Each wall is flat, endless, passes through zero and stands at right angles to its row. A trip goes straight from one point to another. List the walls that it crosses, first one first.

Walls:
(1): [ 15 -16]
(2): [ -5 -23]
(3): [-22 -28]
(4): [-19   1]
Trips:
[-36  -6] to [-2 12] => 2, 3
[54  8] to [-36  19] => 1, 4, 3
[42 42] to [60 34] => 1
[32  5] to [41  4] => none
[-10  60] to [ 7 38] => 4
[43  5] to [ 8 -8] => 2, 3
[-25  30] to [-17  15] => none
[-15 -47] to [-17 -13] => 1

Walls:
(1): [-52 -30 -20 -49   5 -12]
(2): [-9 37 52 -4 -9  7]
(3): [-44 -18 -32   3 -11 -13]
(4): [ -7  16  32  -6 -19  24]
Trips:
[-15 -26  60 -17 -13 -34] to [-5  2 47 -7 35  4] => 1
[ 20   3  18  57 -49  58] to [-14 -52  14   3  -5 -19] => 3, 2, 1, 4
[-37  12   9 -14 -16 -53] to [ -9 -23  34  -6   1 -15] => 4, 3
[-26 -12  19   6  19   7] to [ 20  20  17 -38  19 -28] => 3, 4
[ -4 -26  -1 -34  15 -23] to [-23  -8 -40  24 -15  14] => none
[ 32  -8  -7  16  34 -10] to [33 -3 41 17 46 27] => 2, 4

Walls:
(1): [ 24  -2  -1 -27  20  16  -8 -16  -9  -1  12]
(2): [ -9  -2   4 -10  18  -6 -10  -8  -1  19  -2]
(3): [-38   0 -12 -31  -7  -1   4  32   7   0 -40]
(4): [-12  15   2  32  10  13  -7 -20 -14 -10   9]
(5): [  6 -29 -15   8   0   5  29 -11  -1   2   8]
(6): [-11  18 -11   0 -37   1 -32   1  13  -8 -22]
Trips:
[ 13 -36  -1   0 -28  17 -10 -15  34 -34  16] to [  1 -11   2  15  -2   4  22   2 -31 -12  28] => 4, 6
[-11  22  14  22  20 -12   5  13  35  31 -24] to [-16   4   7 -16  54  -6 -26   7 -26 -11  16] => 4, 6, 1, 3
[ -2  -7 -39 -10  10   7  -1   6  18 -20  -3] to [  9  37  -8  16  -7  33  -6  -3 -11  -9  -3] => 4, 5, 3
[ -9 -31  29  -6  -8  -4  44  28 -12  21  54] to [ 13   4  13  12  24 -14 -13 -10  17 -12  16] => 1, 2, 4, 5
[ 10   7  -4  19  -9  -6 -12   9  -6 -19 -19] to [ 34 -12  11   0   6  14 -28   3 -31  -6   1] => 3, 1, 6
[  7  -6  13  11  13 -15  -1   9  -4 -17  10] to [-60  -6 -32 -13 -10  -8 -19  27  -5  -5   9] => 3, 6, 2, 4

Walls:
(1): [ 32  36 -20  22   4   0 -44 -12 -17  -5 -23  -1   2 -10   1  38   5  -9]
(2): [-20  15  -2 -30  45 -60 -29  -1  -6 -32 -42  16  -7 -15 -33  28 -23   3]
(3): [-24 -15 -21 -13  17  -2  -7   6  20   2  21 -23 -11  16 -39  21   6  15]
(4): [ 13 -48 -17  -4   6  -1  -2 -13   7  53   9 -18  17 -24 -14  35  27  -2]
(5): [  8  27   2  -9  22   0   4  23  -2   9  18 -31 -22  39  -6   7   0 -16]
(6): [ -9  18 -18   8   0  -2   4  -7   9 -28 -14  -1 -16 -26  31  48  -9  -2]
Trips:
[  4 -35  32 -21  -3 -12  28 -33   4  -8   6  -1   7   5  10  38 -21 -19] to [ 31 -11   2  14 -13   9 -29  11 -30   1 -30 -24  11   5 -16 -26 -10  -2] => 6, 1, 2, 4
[ -9 -12   8  19  50  41   3 -39  -4  55  16  17 -26  13  31  30 -23 -10] to [  0   9   2  14  10 -24 -22 -21  -6 -28 -41 -10 -18  -3  -4 -29  -3   9] => 3, 2, 4, 5
[ 25  34   2   6 -46  16 -19 -15  22  32   5  27  11  17 -14  16  22  26] to [ -3  47 -48  22  30   4 -16  -1   1  41  -6 -22   8  -1   2  -8  -7   3] => 5, 3, 6, 2
[ 22   3 -14  24   7   6 -30   5   8 -14   1  21 -54  -3  14  15  36 -33] to [ -9   9  10 -31  -2   9 -33  -2 -28  -3 -17  -1   1  10 -22  14  -9  20] => 2, 3, 6

Walls:
(1): [-21 -17  20   9  18 -11 -10  10  39  -2  21  22   9  -6  31 -19   6  -8
   6 -22  -2  -8  27 -25  32  11   1  -8 -20  11   0  20  -7  -1   0   8
  32  -3   8   9   5   9  13  -3  14  23 -17 -35]
(2): [ 20  23 -25   4 -10  38  -8  -7 -19 -32  33  25  -7  11   6  -7  -7 -31
  21   5  10  21  -3  -9 -12   6   2 -22   1  -2 -35 -38 -20   2  18  -4
 -30  -3   7  -2  -9  -2   2 -17  -2  29   4 -16]
(3): [  1 -13 -16 -17  13   1   5 -33  -4   5  11   8  28   2  35  11 -19  -8
 -12  13  25  -5 -10 -12 -14  -1   9  -5  -1 -21  -7  17   4  27  -4   8
 -12  15 -16   4  12   6 -15 -12  14  23  19   4]
(4): [ -1   6 -17  17  15 -20  -5   0   4 -12 -21  -8  10 -35 -10  50  14  -4
 -11  18 -10  -6  -2   4 -11  -1  10   1  42 -13  -4  -9   8 -20   0  27
  29  10  -3 -19  -2 -12   1   0  25  11 -14  10]
(5): [ -1   8  -8 -31  21 -13   1  30  14  -4  11  16 -19  23   5  54   0  53
  -7  11  -2  10 -13  -7   7  17  -1 -15 -38 -10 -16  43 -14  -8   7  -6
  17   7   5  19  -2   5 -12  21  15  -2  31  -1]
(6): [-19  10  -1 -14 -13  21  17   5   1 -11  -7   5  -1  17  10   8  12 -10
   2  12  -3  -2 -18  16   4   0  25   1  -9  12  -6 -31  -4 -11 -34  22
   6   5  11 -20 -14   6   6  13  24   9  16   4]
(7): [ -3   6 -25 -22 -32  17 -30  -6  -2 -13 -19  -1  -8 -32  20  13   5   0
   1   4 -22   1  12 -25  -6  15   9  -4   7 -21 -15  21 -13 -21   0  -4
  -6 -11   4 -12  -9 -12  -4  -7   2  18  -3  -1]
(8): [ 10  18  -3   4  22   6  -3  -8 -13   8   9  18  29   8 -35 -14   0   9
  16  12 -16  16   2   2   4  -1 -48  10   1 -31   9  -4  13   3  25  19
 -13   6  -2  14 -22   9  19  -4  34  -7 -15   1]
(9): [  4   8 -15  -9  -8 -12 -13  32   9 -21   1   3  12  -5  -3 -10 -25  -9
  -1  14 -25   0  -6  11 -16  13  13 -23 -31 -21  13 -15  -6 -21 -11  35
   7  29  16   5  14   8  14  18  12   1  -9 -19]
(10): [ 35  14 -22  10  -9   4  33 -28  12  -1   6  -5   1 -10 -12   8   2   6
  11 -12  -9 -30  30  20 -39 -11  -7 -25 -29  31  16 -19 -16  16   6  12
  -4  15  22  16  -3 -28 -25  36 -11  25 -10   2]
Trips:
[ 17 -15   3  20   3 -11 -32  22  32   4 -10   4  16  24 -12 -18 -43 -10
  -9 -35   2  13  -5 -27   3   7 -11   4 -10  27  18  -9   1  12 -22  -5
 -17   1   3  15  26 -11 -17 -41   2  20 -15  -8] to [ 19  17 -18 -16   6 -11  20   1 -15  25  21 -20 -17  17 -22   0 -18  -1
  -2  -5  38   6 -13 -13  -8  37   5  -8   2  12 -10  -8 -10  11 -10  -9
  -4  29  -3  17   4 -40  -2  26 -18 -20  11 -23] => 10, 5, 1
[-19  -1  -3 -28  24   5   4  -2 -11  14   7   2   0  22 -10  24 -16  -4
  10 -16   4   6 -24 -26 -18  20  -8  23  10  -3  12   6  -2  -2  17 -13
   0  27  19   9   2 -18   9  13   3   6  10  -9] to [  1  -7  30  -4 -20  27 -29  -9  -2 -13  13   3  28  15  -8  12 -13   7
  -8  -3   6  29  -4  33  13   5 -26   0   6  12   6  18   6  10  -2  -1
   3 -36  -6  -6 -22 -19 -16 -29  20 -18  37   4] => 6

Walls:
(1): [  1 -27  24  10 -13 -12   6  -7   0   3  17 -12  -1  27 -25  -4 -13 -25
 -15 -22  -7  29 -14  -2  31  19   2  18 -30  -1  -2  15 -25  -4 -15 -37
  -7 -33  25   1  -6  24  -2 -12  20  34  -2  -2]
(2): [ -8  29  14 -31 -36 -32  -7  13  -5  12  14   1  -7  22 -14 -13  11 -40
   9  -3  18  28 -26 -34   8  20  27   2  22 -21 -24   6  13  -2  14  10
   4  14  -1   4  -6  22 -43  -5   5 -11  33  12]
(3): [  4  18  -5  25  -7  12 -18  23   6  -8  18  15   0 -17   6   3  -8  25
 -11  46   9 -14  17   8 -40  28 -22 -30 -13  13  -5  15  21  24   5   2
   9  47   7  19 -16  29  33  23  -5  14  18 -12]
(4): [ 12   4 -36  -7   2  23 -17 -14   8  -8 -14   2  20  10 -12   6  13   2
   2  -3 -20   9 -11  14  14  -2   9  34   1   5   7 -18  14  18 -20 -20
  12 -15  15   5  15   3  25  10 -37   3   7  35]
(5): [ 16  19   0   4 -10 -11 -18 -13  -9 -13  14  22   4  11   1  17  15  15
  20  -7  -4  21   8  13 -10  23 -16  -7  14   7  13 -21  11 -15 -13 -15
   3  -6  14  -8   1   0 -10   0  26  30  10 -11]
(6): [-14   8 -28  35  14   2  13   4   8 -17  33  14  24   4 -21   8   0   2
 -32   9 -21   5  19  -1  16  -6  -1  -1   1  10  26 -26  15   8 -27   7
 -32  26  32  -6  -4  30   9 -25 -24  -2 -11  19]
(7): [ 35 -19  -9 -40  -9  11  25  25  -9  34   9  51 -14 -16 -12  44  36 -11
 -23  26   9   1 -14   6 -10  35  -1   6   3  -2  17  16 -21 -21  -4   0
   4   4  30  -6  -3  -1   7   9 -21 -33 -17   9]
Trips:
[ -7 -19 -35   9 -10   5  -4 -18 -18   5  38 -18   0 -18 -32  -3   9  33
 -14  -8  28  26  36  -4 -19   7  16  -6  -7 -26  -5  -1  42   3  -2  10
 -22  -7 -18   3 -10  12   9 -21  -9   8   7   2] to [-16   1 -38  20 -27   5  13  -6 -18 -16  -3   7  -7  23  16   9   6  -5
   4  10   0 -10   9   7 -19 -32 -44  13   8 -16  -8 -30  13 -13  -6  20
   9   9  14 -21   5   2  10 -12  -1  -8   7  10] => 2
[-14  -5  21  12   5 -22  -9   9  11  19 -19   5   5  13 -29  -1  34  -9
  -6 -18 -15  -5  -4   1  -6 -16  -2  -5 -15   5 -19   1  16 -22  -1  17
 -39   0   5  11   9  42   6 -37   7   0   2  11] to [ 12   7  46 -37  -4 -20  10   0 -13 -23 -11 -21 -24 -13 -20  -7 -27 -11
  -6 -15 -27  11  -6  -5  11 -10   3 -28   7   8  32  19 -24  15   5 -20
  13  14  -2  33   2  -2 -25 -13 -25 -17  17 -19] => 6
[  7 -12  19  -5   3 -29   7  11 -11  -5   8  -2  11  19 -21   7  -5   0
  11  -9  -6   5  -9   7 -35  36  20  31  15  25 -26 -11  16  15  12 -35
  15   5   8  33 -12   2  -5  36 -18   1   1  -4] to [  8 -15  -5  -7   0 -13  23  26  17 -28   3 -23  17   9   5 -16  25  -2
 -11   3  25  18   6  14 -27 -20 -12  14  -6   8  20 -19  28  39 -30 -18
   8  33  -7 -23 -14  12  14   1  -8   8   0 -21] => 6, 7, 2, 1

Walls:
(1): [ -7   4 -44 -22  13  -7  -6   8  -5   6   4  -4 -20 -47 -11 -27  27   7
 -15  12  -7  20  -8  -6  -6   3  13  24 -10 -14   7   2  10  11  -9   6
  -6  17   6  23 -10 -35  -6  16  22  28  19  -7]
(2): [ 12 -19   0 -17 -13   2 -35  -5 -22  20   1  13 -15  20   9  -3  10 -19
 -17   4  -5 -29  11 -14  12  -4 -20  20  16  14   1   3 -13   4 -11  -6
  -1  19   2  -6   4   4   1 -23   5   0 -16   6]
(3): [-29  13   0 -29   9 -10  -5  20   1   4   0  -6 -14  -4  -6 -17   8 -45
 -20  -4 -21   3  -4 -11 -20  -1   3 -27  -6  -9   2  27  34  -9  -6  -6
  11  23  11   9  28  28 -20   8 -33  10  -6   7]
(4): [  4  10  13  29  -1  22 -16  12 -24  -6   2 -35  27  10  -5 -22   6 -28
  -9   2   6   2  30 -10 -13  11  -6  12  16  -5   4  12  -5  25  -5 -17
   0  13 -20  12  -7  15  -1  -1  -9  -7   9 -30]
(5): [ 13 -19  16  10  -4  -2  -3  -5 -13   5   9  -9 -16  32  13  12  -2   3
 -15 -14 -15   6   2  -6 -10  -2  -4  -4 -21  15 -20  18  17   9  -9  22
   9  23 -11 -17 -13  12 -11   1   7   2   1  22]
(6): [ -4   9  -9   7  -5   9 -14 -13   6  12  12  17  -6  -2 -19 -16   5  14
  16  -4  -5   1 -13  18 -19   8  15   4 -19  17   1  -1 -23  -1   5 -23
  -1 -17  -2  -8 -14   2   6 -25 -19 -16  15   8]
Trips:
[ 10 -30 -19 -15  15 -16 -16  -6 -19   3   8  -5  -2 -22   6  -1  -2 -16
   0 -17   5 -20  15   3   2  -9   6  -8   5   4 -21   9  11  34  -7  -3
   6   5  19  15   5  -5  -9   0  10 -13   4  -8] to [  2 -11   4 -27  17 -13  29  27  17   1 -28   0  -3 -20  -8  14   6   3
 -27  12  42  -6   4  -2  30  19 -36   9  16  26 -15  -2   1   9  -3  19
  17  19   3  -3   9  -7   2  19  14  10   9  16] => 4, 3, 5
[ 16   8   9 -20  -4  -2  -5 -35  31  10 -32  20  -1   3   9  22   2  -7
  -5   9 -24  14  19  20  -3  21  33  17 -20 -10  -6  -7   2 -12  -2  -8
   7  26  25 -10   7  -3  17  -7  -8  -7  15  17] to [ -6  -1  -9  -1   8  10  12   2 -22 -25  25   7  -3  20   3   9 -26 -13
  12   6   3   6   1 -12  10 -28  -6 -12   2  -7  -4 -19  11   5  22   1
  -6 -10 -22  16 -14  -5 -18 -12  10 -12 -13  17] => 3, 2, 6
[ 23  10  17  -4 -17  17 -12  -4 -14  -1  28  -2  -2  15  -9   7  22  -9
  10  -6   9  -5  -2  18 -19  -1   1   4 -17 -28   7 -22   9   0   5   6
  -1  17 -20  21  -3  11  22 -12   3  13  -1  23] to [  8   4  -3  41   2  -8  -9   9 -30  31  -4  12 -15  14  17  -2 -36   7
   6 -23 -45  32 -11 -23  -7  17  36  13 -13   1  21   9  15  31 -36  18
   9  -8  -8  -9  29   5  -9  11 -16   9  27   9] => 3, 1, 2
[  9  -5  -9 -32  11  27  -5  11  11  -2  11  -9  -1  22  20  14  25  21
  -3 -23  -5 -11 -29 -21  18  14  21   3   5 -22 -26 -19  -6  37 -19   7
 -24  10   0  19  -2   0  -7  17 -13 -19 -13  -4] to [ 12 -19 -18   2 -23 -24  32 -18  17 -18   6  10 -16 -48 -13  13  25  17
  20 -12 -14 -13  16  -4   9   7   2  16  10  10 -10   1 -28  -9  -5 -21
 -51 -12  -5 -29 -26 -23  -4 -11   6  -8  -9 -22] => 5, 6, 2

Walls:
(1): [-30  25  20  33 -10  19   4  -1  12  -4   1  19 -24  -5 -31 -13  23 -11
  34  17 -15  20   6 -13  32   9  29 -23 -10   0  26 -19  11 -12   1   1
   2  18   0  -5  25  16 -16 -24 -19 -14 -26   4]
(2): [ 23 -23  16  -5  10   6 -36  -8  12 -12  -9   2 -10  13   1 -15  28 -13
  -6  -8  -6  -1  20 -21  -5  13   0  11  43 -17  17   4  -3  26  -2  28
  31  52  29  -3 -19   1   0   4 -14  15 -44 -37]
(3): [ -8 -16 -19  -3  -5   8  -2 -17   8  -9   7 -20 -17  -2   4 -16 -13  14
  -2  41 -11  -9  35 -42  17   7  15  -5  -1   1  -2  -1 -10  -1   2  11
   2 -10  -6  -2  15 -23   8  -3 -12 -15  48   5]
(4): [ 27  23   1   5  13 -13  27 -45   6  23   5  -3   7  23 -18  15 -21  -1
  20  -8   2   3  26  -7 -29  -8   4  22   9  -1  -5   3  27 -16 -22 -15
  -4 -10  12 -22  18  23   1  -5  -8  18  11 -35]
(5): [ -3  -8  23 -28  22  14  15  28 -24 -19  -5   2  14  12  12   3  -7  -2
   7  20 -16 -34   8 -15 -37   4  16 -17 -36   6  25  -3  18  10 -25   3
  13   0  25  -4 -13  -3 -21  -6   4   9  26  43]
(6): [  5   5   8 -24  -9  11  -3  14 -35  -3   0  -4 -19 -16  19 -24 -21   4
  15  18  24   6  13 -11   1  12  14 -21 -23  14 -16 -16 -37  -6  10   6
  18  20  -4   3 -19 -27  22   8  29   6 -13 -20]
Trips:
[  3  28  24   0 -12   8  -1  -4   4  14  -9   6   4   4 -22  -5  -6  -5
  10   5  17  51  39  29 -34   6  -7   8 -36 -18   5  -5 -20   5 -25  -9
 -11  19   4  -7   0   2   7   9  -8  21 -19 -13] to [ 15  14 -29   9  10 -14  23 -24  13  -4   2   8  13  11  11 -25  -8 -13
  15  41 -25  11  -6 -16  -6  -5 -12  17  26 -10 -18  -7 -22  14 -13 -29
  -7  13   4 -37  11 -23 -20  -7  10 -15 -34  12] => 3, 6
[ 23  24  10  29  52   9 -17 -23  -4 -15 -29 -48   3   6   7   0 -11   4
   5 -20 -11  38   2 -26  40 -13  31  28  19  -8  -8  18 -21  29  13  14
   1 -26  17 -15  19  11  10  -9  18  13  -6  21] to [ -6 -28   8  12 -15 -12  -1 -12 -10  12  29 -17   8  21  -9  22  13  10
 -13   0  -7  -7  28  13 -11  -1  46   7 -36   0  -2  21 -20 -16   6 -16
  15 -37  14 -16  -2 -17  -2   9   5 -11 -31   3] => 1, 2, 5, 6
[ -9   2 -19  -8   1   7   4 -12 -10  -3   3 -12  19  11 -28  22  -5 -25
  34   9 -11  13 -10  47 -17  31   5   4   9  19   4  -8  12 -25  17  25
  15  11  26  10  13 -16   7 -24 -10 -12  -7  38] to [  9 -13  26 -10 -16 -55 -17 -11  -9   6 -15 -14  -7  13 -10 -22 -15  16
 -23  -1  -4  20   8 -20  10 -42  32   8  21   1  12 -15 -45   3  -2  30
  32 -25   9  -4 -36  -3 -30  -5   6 -29  11  18] => 4, 3, 2, 6, 1
